Every row gives one point. The window is the flat piece filled in between its corners: a triangle in 3 columns, a solid with four corners in 4, and so on. A path goes straight from each point to the next, and from the last back to the first. List the points from which the path goes on through the window.

Window:
[[-11.2  25.0 -17.0  13.3]
 [  9.1 -24.5 -18.6   4.6]
 [ 11.3  -8.6  24.6  -4.8]
 [ 22.0  25.1   0.7   0.8]]
Path:
(1): [  7.6   5.5 -19.8 -18.8]
(2): [-11.5  26.4 -31.9  -5.6]
(3): [ -2.3  28.1 -11.9  32.8]
(4): [18.0 -6.5 22.1 15.4]
(5): [  6.3  -5.7  19.0 -16.2]
(6): [  1.2   5.3  -5.0 -24.1]
(7): [15.9  5.6 -2.5 18.1]
(8): [ 14.3  -4.2 -13.8  14.4]
Through the window after points: 4, 6

Window, 8 rows:
[[-20.7 -14.2  -5.5  -4.0 -34.8  37.6 -15.8  13.0]
 [  5.5  21.9  10.0   0.7  10.7  -7.1  22.7 -21.3]
 [-22.0  29.5  36.5 -16.2  10.4 -28.9  22.1  -5.4]
 [-27.7 -22.1  -9.0   1.6 -50.1   3.0  11.7  14.2]
 [ -4.8  -4.9  21.9  33.0  24.6  -7.7 -21.2 -22.4]
 [-25.4   9.9  -1.5  -1.0  32.0 -16.3  10.4 -13.5]
 [  8.3 -22.1 -11.9 -15.0 -29.5   6.7 -28.6   4.8]
 [-16.6  43.2   3.2   0.3  -3.0 -25.0   7.9  -2.5]]
Path:
(1): [-21.9   8.7   0.6  -4.5 -10.1  -6.7 -15.5 -33.1]
(2): [-5.0 -2.0 10.4  3.1  1.0 -7.9 -3.6 25.6]
(3): [ -3.2  -5.8   2.4   2.0  -4.1   0.0 -10.0  22.7]
(4): [-17.2  -2.7  -2.4  -5.9 -17.2  -7.0 -16.9 -10.1]
(5): [-26.0  13.9   7.1  -2.8  -8.4  -4.4  14.4 -33.6]
(6): [-13.3  15.2  11.8   9.6   5.4 -11.7  15.9  10.4]
(7): [-3.5  3.3  4.4 -2.7  6.6 -6.2  6.7 26.5]
(8): [-18.1   7.0  -7.8 -13.9 -14.8  -5.4   1.8 -30.6]
(9): [-37.5   1.5   0.5  -3.4 -25.3 -18.3  -7.7 -34.7]
(10): [-11.5   1.3   4.5   8.6 -11.5  -3.3   6.9  11.1]
(11): [-1.0 -1.9  5.4  4.3  7.9 -0.2  7.4  2.4]
(12): [-13.9   2.5   7.1  -2.9  -6.2   0.8   2.2 -35.7]
Through the window after points: 9

Window:
[[-16.3  11.8   6.6 -28.2  13.6 -37.3  -3.1  27.3   6.8]
 [  5.5   0.2  -8.6  -9.8 -10.3  15.5  -4.8  20.1   4.4]
 [-15.3  22.8  -5.9  19.0 -22.6  31.2   6.0 -32.9  -0.4]
 [ -2.3 -23.2  -2.7   3.5  43.7  13.0 -17.0   5.4   4.2]
 [-13.5  19.0   3.1  21.5  24.4  16.8   3.8  19.3  11.9]
 [-44.5  17.0  -1.0  18.3 -10.6 -16.7 -17.1  13.4   3.8]
 [ 26.7  11.1  10.0   3.6   8.5 -10.7  -0.8   5.3  -0.8]
 [  4.1  51.7 -45.4  -0.2 -19.5  26.0 -15.4  11.5  -0.1]
 [-17.2   6.2  10.8  -7.3  -2.9  24.0 -30.2  -5.2  -6.4]]
Path:
(1): [ -2.2   9.9  -7.4  -8.5 -13.5  15.8 -17.5   7.5  29.9]
(2): [ -0.4   8.6  -8.9   2.5  -2.4  14.7   3.3  12.3 -14.3]
(3): [-18.0   8.0   5.1 -11.3  16.0 -22.6   6.3  27.1 -27.7]
(4): [ -9.9  14.4   3.0 -19.7   6.6 -21.9  -8.8  15.8  19.5]
(5): [  5.5  13.6  -9.8  -5.0  -8.8  14.7 -10.7  11.1  14.3]
(6): [ -3.7  12.6 -14.2  -3.1  -3.7  11.6  -4.6  15.8  -6.8]
(7): [ -7.8  22.8  -9.3  -4.0  -0.6   5.2  -6.3  11.3 -16.9]
(8): [-13.3  16.0  -4.3  -7.8   1.7   6.6 -25.4   9.7  40.9]
Through the window after points: 1, 3, 5, 7

Window (12 x 12):
[[ 20.7  -0.3  -1.3 -25.0 -11.2  29.6  -2.0 -48.4 -18.2   8.1  -4.6  -8.8]
 [-31.3  12.2   9.6   1.5 -20.6  26.1 -10.6 -14.9  19.9  43.2 -11.5  11.1]
 [ 14.5 -28.2 -22.7   4.9  10.0   6.5  18.1   5.1 -32.8 -19.0   2.0   3.0]
 [  6.7  12.4  16.5  10.7  17.3   4.0 -15.4  -5.2  12.4  27.0  -3.2  -1.6]
 [-29.6   5.5 -36.8  -6.9   7.6 -17.9 -32.3   3.8  28.8  -9.6  -1.1   4.7]
 [ 17.0  -7.6 -13.2  20.8  29.2  13.3  36.4 -31.8  20.6 -24.5  -0.3  19.2]
 [ 28.6  -3.5  -9.3  -1.1 -15.7 -16.3   6.4  -0.2  -2.6   4.5 -22.8 -13.2]
 [ 10.3 -16.9  13.3  19.3  -4.8  -5.9  25.4 -20.9 -24.1   4.5  42.4  -3.0]
 [-35.3 -13.0  35.0  -0.1  -7.6  -9.9 -18.9   1.0   5.9  17.0   8.6 -14.4]
 [  5.3  29.8   5.6 -36.8   9.5  -1.8  -0.1 -10.0   0.7   7.5  -8.6  -2.2]
 [  2.3 -17.0  -9.5 -24.6 -20.4  -5.7 -17.3  18.1  18.3  -1.8  24.3 -17.6]
 [ 17.1  28.4  31.7  24.8  -7.4   5.0   1.4  -8.6  22.3 -24.9  26.5  -1.0]]
Path:
(1): [ -7.8  15.8  -8.7   7.9  -0.8  16.9  10.0 -17.7   6.3   8.4  15.5 -35.2]
(2): [  6.1 -12.0  24.5 -12.0   3.6  -4.5 -15.1 -12.4  -4.3   1.5   6.3  39.3]
(3): [ -3.9   2.6  10.4   3.1  -3.7   7.8  -7.5 -10.7  10.0  -0.5  11.7  18.8]
(4): [-10.3  11.0   0.0  14.4   7.4  10.7  10.4 -16.5  16.6   5.1   8.5 -20.4]
(5): [  0.3   6.5   5.8   3.3  -1.2  14.1  15.3  -3.8  -0.2   4.1   4.6 -35.9]
(6): [ 12.8 -11.1  17.7   2.5  -6.2  -0.8  -3.6 -14.8   5.2  -0.6  14.9  25.0]
(7): [ 20.6  -2.5   1.6  -4.4  -2.6   2.0  -7.5 -19.8  -2.9   2.8   8.3  18.1]
(8): [  5.0  11.6  -7.7   1.0   8.3  21.8  15.5 -13.7   3.9  11.2  -0.7 -35.0]
Through the window after points: none

Window, 14 rows:
[[ -0.4  -3.5  22.7   8.3 -41.0 -21.3   1.8   5.5  13.1  36.9 -20.6 -42.2
   19.0  -6.3]
 [ 10.2  -3.8  15.4 -18.2 -22.3  -4.8 -15.2  -8.3  39.0  26.2 -37.9 -11.9
   11.1  26.1]
 [ 32.2 -17.5   5.2 -11.6 -17.9  23.2  20.2  -9.4 -21.8 -25.6 -14.9 -34.6
  -15.3 -35.3]
 [-22.0 -28.9  43.3  24.9  -0.2  25.2 -36.3  16.3  13.9   0.3  14.0   0.2
   30.5  22.4]
 [ -9.4   8.3  -8.2 -16.5   1.1  -1.2  11.4  23.5  -3.6 -38.8   1.6  -5.2
   -8.9  10.6]
 [-10.6  -0.7 -16.5   5.2  16.9  -2.4   4.3  19.3   2.4 -22.3 -28.1   2.6
  -12.7 -29.7]
 [ 44.0  16.9 -11.7 -12.7 -28.6 -20.9   9.3  -1.3 -29.7   9.4  14.0  20.7
   17.6   2.0]
 [ -2.2   5.5 -13.6  16.2  23.2  12.8  17.9 -10.6  -8.9  -6.1  29.5  15.1
   -8.2  10.6]
 [ 22.4   9.4 -18.8  14.1 -11.4  14.7  26.3  12.2 -20.8   6.3  -9.2  10.4
  -22.9   7.8]
 [-17.1  12.9   0.3 -23.2  15.6  26.7 -50.4  38.4 -19.2  22.7 -10.9 -12.9
    2.8   2.8]
 [ 25.6  19.5  -3.2  -7.1 -11.6  -2.5   5.5  14.1  23.5 -11.4   4.8  -2.8
  -27.8  -5.2]
 [ -4.3 -54.1 -45.4  -5.6  -5.5  30.8   5.1  10.2 -11.7   8.0   2.9  -2.7
    3.9  -9.2]
 [ -6.9 -22.0  29.2 -11.5  11.9  28.5  16.0  18.9  30.5   1.6   9.2   7.4
   12.0  14.6]
 [  6.0  19.0   1.3  26.4   1.6  56.9  21.9  11.3   9.2 -15.4  16.6 -14.1
   17.4  -0.1]]
Path:
(1): [ -0.1   7.1   0.2   1.1 -10.9  12.9   6.1   1.0  11.6  -0.6  -0.8   5.7
  -8.0  -1.6]
(2): [ -2.3  -1.8   1.8  -9.9 -15.0  22.0   9.3  -0.6  -2.6  -9.8 -11.7  -6.4
 -10.7  -8.9]
(3): [ 24.6  -9.1  -3.1   6.6   6.0   5.0  10.8  10.9 -14.1 -15.7   9.3 -15.3
  -0.1  -2.1]
(4): [ 27.0 -16.6  -4.1  23.8  28.0   5.5   0.0  31.8  -2.6 -16.0  -4.4 -27.2
  15.8  -4.2]
(5): [ -6.9  12.1   4.6 -13.1 -21.0  32.8  10.2  -2.0   2.7   2.3   0.5   4.5
  -4.7  -1.5]
(6): [-41.9   2.3  -0.6  -5.3 -16.3  19.0  19.0  -5.5   4.1 -11.2  -3.5  30.7
  -4.6 -16.5]
(7): [ 36.5 -11.9 -21.0   1.5   4.6   1.7  -2.6  21.4 -14.0   2.9  -8.1 -17.9
  -0.3  -2.1]
(8): [ 26.3 -10.5  -6.1   9.2   3.9   8.4  10.0  13.4 -10.2  -2.2 -11.0 -10.0
   0.3   8.5]
(9): [-11.3  18.3  -1.1 -15.3 -29.6   4.6 -12.6  -2.7   5.5  10.3   8.4   5.4
   8.1  -7.7]
(10): [-13.8   3.9   2.3   2.9 -21.8  17.7   3.3   5.0   1.5  -1.2   3.9   7.9
   5.3  -8.2]
(11): [ 17.9 -17.1   0.1   0.6  15.1 -15.3  -7.4  22.6   8.0  13.0  -3.8 -21.8
   8.8  29.1]
(12): [ 20.8  -9.8   3.0  -1.0  -0.1   7.5  11.5   9.8   2.2  -2.3  -1.9 -14.8
   4.6  -1.2]
(13): [-16.0 -14.7  -0.9 -20.3 -32.4  30.6  -2.3  -4.3 -11.0   0.9   1.5  19.0
  -1.7  -9.8]
(14): [-11.3   1.7   0.0   9.1  -8.3  22.6  15.0  -7.5  -1.2  -3.2   8.7  17.9
  -7.6 -11.2]
(15): [ 17.6  -2.8  -3.0   2.5   8.9  15.3   9.9   6.1  -4.6 -10.3   7.8 -15.8
  -0.3   4.4]
(16): [ 26.2 -22.3  -7.5  -2.8  19.8   0.5   7.1  15.5 -12.6   2.7   4.0 -20.6
   7.9  23.7]
Through the window after points: 2, 4, 6, 12, 14, 16
